Each row of a before or after table is a point. The points were changed in one or more steps. Then noise was added and the rows were shuffled. The steps act on how far a point lies along the listed directions, d1 being the first. Write out the steps. A step turns or swaps two directions, mirrors them in a line or flattens them onto one, adds a multiple of one to another, or multiplies one. Angles are multiples of 10 degrees, from the lower direction toward the higher: turns from -170 to 170, lines from 10 to 170 but not 90. Use the fewest steps. Two steps may share a direction if one is a turn and the other turns, adds or multiplies; they go together, in the order done. Otherwise the lowest direction goes first.

Directions:
(1): [-3 62 -9]
(2): [57  6 25]
(3): [ 25  -6 -57]
Before (9 x 3):
[[ 56  -3   5]
 [ -6 -24   3]
 [-30 -78  19]
 [ 75  -9 -32]
 [ 26 -38  17]
 [-13  29 -20]
 [ 68   1 -10]
 [  9 -30   6]
 [-21 -49  49]]
After (9 x 3):
[[ 82 -13 -49]
 [ -5 -24   4]
 [ 72  -2 -20]
 [ 25 -40  19]
 [-25 -47  61]
 [-14  30 -21]
 [-32 -78  26]
 [ 58  -3   1]
 [  9 -30   8]]
Steps: multiply d3 by 1.3

Directions:
(1): [-26 -27  45  34 -11  40  55 -35]
(2): [ 38  31  12  -4   1 -62  62 -15]
(3): [ 57   9  31  62 -30   4 -34  12]
(4): [ -5 -66  -2  13   3 -56 -29 -45]
(5): [ 30  -1  35 -69 -40  19 -18 -37]
(6): [-44  66  15  17   4 -13 -33 -50]
Before (14 x 8):
[[ 15 -43  24 -33 -10  -6  67   7]
 [-48  79  53  14   7   5  26 -81]
 [ 25  28   6  10 -31   1 -30  24]
 [ 24  79  34  37 -36  46  80  26]
 [-78  32 -40   3  31 -12  47  -6]
 [ -4 -14 -27 -20   8   2  94  28]
 [-36  33  13 -64  11  11  28 -24]
 [ 31  36  15  56  10 -25  13  -3]
 [ 40 -31 -17  -2  16 -29  32  23]
 [-81  58 -13  21  17  -7 -19 -27]
 [ 72 -39   5 -23 -49  41 -58  27]
 [ 29 -10  -2  -8 -25  15  -7  14]
 [-56  54 -26  76  12 -13 -38 -21]
 [  0  51 -24 -28  29 -16  56  -4]]
After (14 x 8):
[[ 10 -62  30  62 -28 -73  18 -70]
 [-18  -1 -12  10  36 -51  28 -31]
 [ 39 -13 -21  -8  16 -14  43  32]
 [  5  56   7  91 -12   4   2  20]
 [-28  66  65  43  -4  -8   5 -91]
 [ 38 -26  38  -7 -25   6  56  22]
 [ 10 -29 -14 -24 -15   0  -5  -2]
 [-17 -25 -16 -22  -7 -38 -28 -14]
 [ 61  38   7  47  -2 -34   9  -7]
 [ 43  39  56  21 -27  13 -24 -11]
 [ 63 -19   9  54 -26  -6  46  31]
 [-44  66  10  60  -2  -2 -36 -15]
 [  9 -74 -29 -88 -13  12 -35  -3]
 [-77  48 -38  54  24 -16 -27 -30]]
Steps: turn d3 and d4 by 140 degrees
